Each row is a point. A path goes straight from each point to the next, and from the last back to the first. The post is the endless flat space through its rows: a point in 2 columns, a line in 3, a plane in 4, and so on, so that a path can go around it. Count how often the path circles the post. Going back the other way cancels.

Post, 2 rows:
-0.078  -0.180  0.124
0.002  0.106  -0.153
Path, 24 rows:
-0.076  0.213  -0.228
-0.158  0.033  0.230
-0.007  -0.195  0.282
0.187  0.026  -0.067
0.158  0.065  -0.443
-0.151  -0.188  -0.175
-0.238  -0.102  -0.034
-0.072  0.190  -0.132
0.072  -0.094  0.268
0.252  0.191  -0.236
0.123  0.200  -0.401
-0.189  -0.283  -0.008
-0.211  0.358  -0.322
-0.100  0.056  0.044
-0.032  -0.028  0.331
0.119  -0.030  0.042
0.132  0.056  -0.440
-0.056  0.134  -0.451
-0.138  0.200  -0.227
-0.079  0.290  0.029
0.082  0.185  0.081
0.106  -0.304  0.126
-0.025  -0.211  -0.205
-0.310  -0.514  0.206
Times around: 4

Post (10 x 11):
0.202  -0.075  0.060  0.049  -0.086  0.000  -0.236  -0.263  0.297  0.287  -0.202
-0.011  0.165  0.003  -0.044  0.177  -0.040  0.219  0.039  0.220  0.018  -0.091
-0.227  0.292  0.396  0.096  0.211  0.154  -0.406  0.080  -0.044  -0.019  0.491
-0.107  0.159  0.001  -0.004  0.008  -0.133  0.215  -0.178  -0.034  0.231  -0.299
-0.273  0.020  0.093  -0.134  0.194  -0.243  0.097  -0.047  -0.090  -0.116  0.267
-0.372  0.020  0.274  -0.018  0.241  0.084  -0.179  0.207  0.182  0.176  0.402
-0.269  0.174  -0.156  -0.042  -0.120  -0.088  0.090  0.044  0.034  -0.024  0.128
0.126  -0.041  -0.052  -0.167  -0.032  0.104  0.173  -0.087  -0.072  0.174  -0.162
0.199  -0.035  0.171  0.107  -0.103  -0.295  0.238  -0.184  -0.103  -0.038  -0.264
0.063  -0.098  0.198  0.219  -0.063  0.192  -0.017  -0.337  0.143  -0.060  -0.110
Path:
-0.337  0.216  0.310  -0.129  0.300  -0.045  0.338  0.035  -0.156  0.240  0.259
0.160  -0.202  0.191  -0.236  -0.154  0.093  -0.145  -0.070  0.151  -0.060  0.336
-0.431  0.533  -0.102  0.032  0.040  -0.055  0.323  -0.134  0.035  0.302  -0.126
-0.505  0.240  0.176  0.484  0.151  0.105  -0.310  -0.335  0.233  0.107  0.167
-0.434  0.569  -0.104  -0.037  0.009  0.022  0.185  0.186  0.343  0.014  0.221
-0.088  0.116  0.185  0.020  0.075  -0.491  -0.288  -0.109  0.446  0.083  0.064
0.143  0.680  0.001  -0.132  -0.167  0.186  -0.312  -0.358  0.244  0.056  -0.142
-0.039  0.170  0.009  0.123  -0.018  0.078  0.471  -0.059  0.282  -0.133  -0.185
-0.046  -0.022  0.202  -0.057  0.059  -0.340  0.066  0.009  0.221  -0.041  0.000
-0.130  -0.034  0.333  -0.006  0.287  -0.272  -0.185  0.239  -0.102  0.021  0.127
0.102  -0.098  0.276  0.156  0.216  -0.246  0.016  0.115  -0.392  -0.208  0.160
-0.361  -0.013  0.116  0.374  0.052  -0.187  -0.123  -0.074  0.274  0.155  -0.028
-0.038  -0.263  0.070  0.177  -0.086  -0.239  -0.172  -0.159  0.196  0.223  0.127
0.114  0.032  0.087  0.174  -0.405  -0.248  0.030  -0.166  0.016  -0.238  0.147
0.203  -0.026  0.169  0.023  -0.020  -0.170  -0.220  -0.243  0.449  -0.199  -0.022
0.037  -0.162  -0.201  -0.291  0.197  0.215  0.066  -0.073  0.216  -0.165  0.031
-0.154  0.106  -0.058  0.127  -0.034  0.223  -0.111  -0.179  -0.279  0.010  0.123
-0.075  0.113  -0.160  -0.194  0.108  -0.448  0.201  -0.231  0.057  0.285  -0.187
0.122  0.211  0.211  0.024  0.036  0.130  0.169  -0.015  0.219  -0.286  0.234
-0.202  0.108  0.116  -0.106  -0.009  0.030  -0.243  -0.274  0.142  0.269  -0.144
-0.021  0.103  0.296  -0.249  0.012  0.112  -0.119  0.218  -0.102  0.280  0.069
-0.298  -0.013  0.003  -0.044  0.212  -0.292  -0.163  -0.125  0.505  -0.002  0.098
-0.008  -0.136  -0.161  0.009  0.069  -0.009  0.252  -0.182  0.133  0.061  -0.244
-0.179  0.370  -0.010  -0.155  -0.162  0.040  -0.319  0.045  -0.464  0.260  0.458
-0.150  0.166  -0.274  -0.224  -0.007  0.331  0.354  -0.261  0.012  0.424  -0.140
0.012  -0.230  -0.083  0.029  -0.084  -0.196  -0.203  -0.339  -0.066  0.014  0.135
Times around: 3
